Every row gives one point. The last column is the point's height on a tilted bowl or saddle (a function of degree 2), plus a little noise. Count its main directions that bend up, bend down and stay straight.

Points (10 x 3):
[[-11  11  24]
 [-46  -2  32]
 [ 45  13  35]
 [-17  26  30]
 [ 63 -42  45]
 [-95 -15  73]
 [-67   9  49]
 [ 53 -40  37]
 [-24  41  42]
 [-48   0  34]]
Directions: 2 up, 0 down, 0 straight

Points:
[[  8   2  26  18]
 [-66 -15 -33  31]
 [-73   0   7  13]
 [ 14  17 -18  27]
 [ 26 -42   2  27]
 [ 37 -13   4  15]
 [-12  11  17  16]
 [ 40  59  19  76]
 [ 30  28 -23  42]
 [-42  10 -67  62]
 [ 50   3 -24  31]
 [  7  16  17  20]
 [ 18 -25  30  22]
 [-33 -29  -3  25]
 [ 95   0 -48  64]
 [ 40 -61  19  43]
 [ 21  72  -6  91]
 [ 57 -19  22  16]]
Directions: 2 up, 0 down, 1 straight

Points (18 x 4):
[[-38 -13  -4 -12]
 [-25 -61  26 -42]
 [-14 -27 -95 -64]
 [-61 -87  -1 -82]
 [-14 -34  -4 -14]
 [ -6  27 -26 -17]
 [ 31 -53   5 -38]
 [ 26 -14   6 -16]
 [  9  35  54 -38]
 [-17 -37  -4 -16]
 [ 67 -21   5 -46]
 [ -4  21 -24 -14]
 [-38  -5   6 -11]
 [ 24 -45  32 -36]
 [ 15 -92  15 -78]
 [  2  15  27 -14]
 [-47  55  23 -42]
 [-11 -79  11 -56]]
Directions: 0 up, 3 down, 0 straight

Points (24 x 5):
[[ -6  15  -2   5   3]
 [ 12  38 -29  33  18]
 [ 13   7 -45  25  20]
 [-11  -1 -40   7  14]
 [  2  -7  54 -36  24]
 [-20 -44 -83  41  60]
 [ 53 -59 -48  14  16]
 [-32  23  14  38  14]
 [-10 -36  52 -15  30]
 [ 36   8  11 -58  12]
 [ 41   5 -12  19   9]
 [ 14  21  23 -58  15]
 [-37 -19 -24  25  22]
 [ 29 -22  44  20  22]
 [ 23 -27 -32  38  22]
 [ 39  12 -39  -1  13]
 [  6  33 -70   1  34]
 [ 38 -29 -27 -41   4]
 [ 29   0 -32 -32   7]
 [-33  12 -60 -50  32]
 [ 36  -6  47   6  17]
 [ 79 -25  -3  -3   9]
 [-18 -29 -93   0  49]
 [ 11 -29 -95  78  95]]
Directions: 3 up, 0 down, 1 straight

Points (22 x 5):
[[ 38  44  44   5 -36]
 [ 23  28  -7  42 -28]
 [ 17 -35  25   6 -20]
 [ 31  23  27  -7 -21]
 [-31   7 -55 -36 -45]
 [ 71  24   4  -9 -36]
 [-23  35  -2   6 -23]
 [ 13  50 -18 -32 -34]
 [-17  -9 -25 -33 -25]
 [-16 -11 -31  33 -33]
 [-53  17   1 -95 -95]
 [-18 -59 -12 -15 -35]
 [  7  49   1  41 -33]
 [  9  36 -94  17 -73]
 [-18  26   1  13 -20]
 [  5 -33  26  12 -21]
 [ 33  20 -28 -12 -21]
 [-44 -12  -1  57 -55]
 [-11 -18 -29 -61 -41]
 [ 30 -57   6  35 -38]
 [ 11 -76 -43 -19 -46]
 [ 19 -15  31  54 -37]]
Directions: 0 up, 4 down, 0 straight

Points (38 x 7):
[[-29 -11  60  53 -13 -47 -24]
 [  9  11 -42  60 -31  57  13]
 [ 89  -9  19   6  -2  15  24]
 [-12 -30 -27  -7   7 -45  -5]
 [  2 -37  20   4  -3  62 -44]
 [ 21  18 -34  32 -37 -19  -4]
 [ -5   4 -48 -16  -6  21  -4]
 [ -6  21 -54  26 -42 -14  18]
 [ 10  15  40 -11 -12  -5 -21]
 [ 28  33  43 -54  18  34 -11]
 [-42 -33 -13 -68 -20 -29  25]
 [-55  26  69  22   4  39 -26]
 [-66 -55 -22  27  27  64 -95]
 [-25  17  13  -2  33  21 -17]
 [-17  30  10  22   0  42  -3]
 [  3  95   3  26 -27   1 -18]
 [ 12  11  12 -28   2  10 -16]
 [ -3  35  -5  24 -45 -45 -27]
 [ 21  65  18  32 -22  55  13]
 [ -4  -2 -29 -30  40   7 -18]
 [ 11  38   7 -73 -31  19 -14]
 [-23  14 -16 -21   7  39 -13]
 [ 27  44  27  40 -55  21 -17]
 [ 37  -5  30  38 -32  14  -6]
 [ -1 -14  22   6  -6  -9 -14]
 [ 37  19 -65  35 -23  13  17]
 [ 34 -36 -20 -30 -53  14  13]
 [  9 -33 -12  27  21 -16 -16]
 [ 64  50 -36  53   7  -2  19]
 [ 17 -31  22  21 -11 -39   0]
 [ 56 -23  15 -12  82   4  18]
 [-15   8 -82  -3  19 -42  11]
 [ 13 -37  30  44   6  44 -29]
 [-51 -24 -35  -7 -10  68 -47]
 [ -6 -35 -53  -2  51 -26 -21]
 [ 18  12 -13  74  -4 -58 -29]
 [-27 -10  48 -16   5  25 -26]
 [ -6  21  11   5 -48  59  -8]]
Directions: 2 up, 1 down, 3 straight
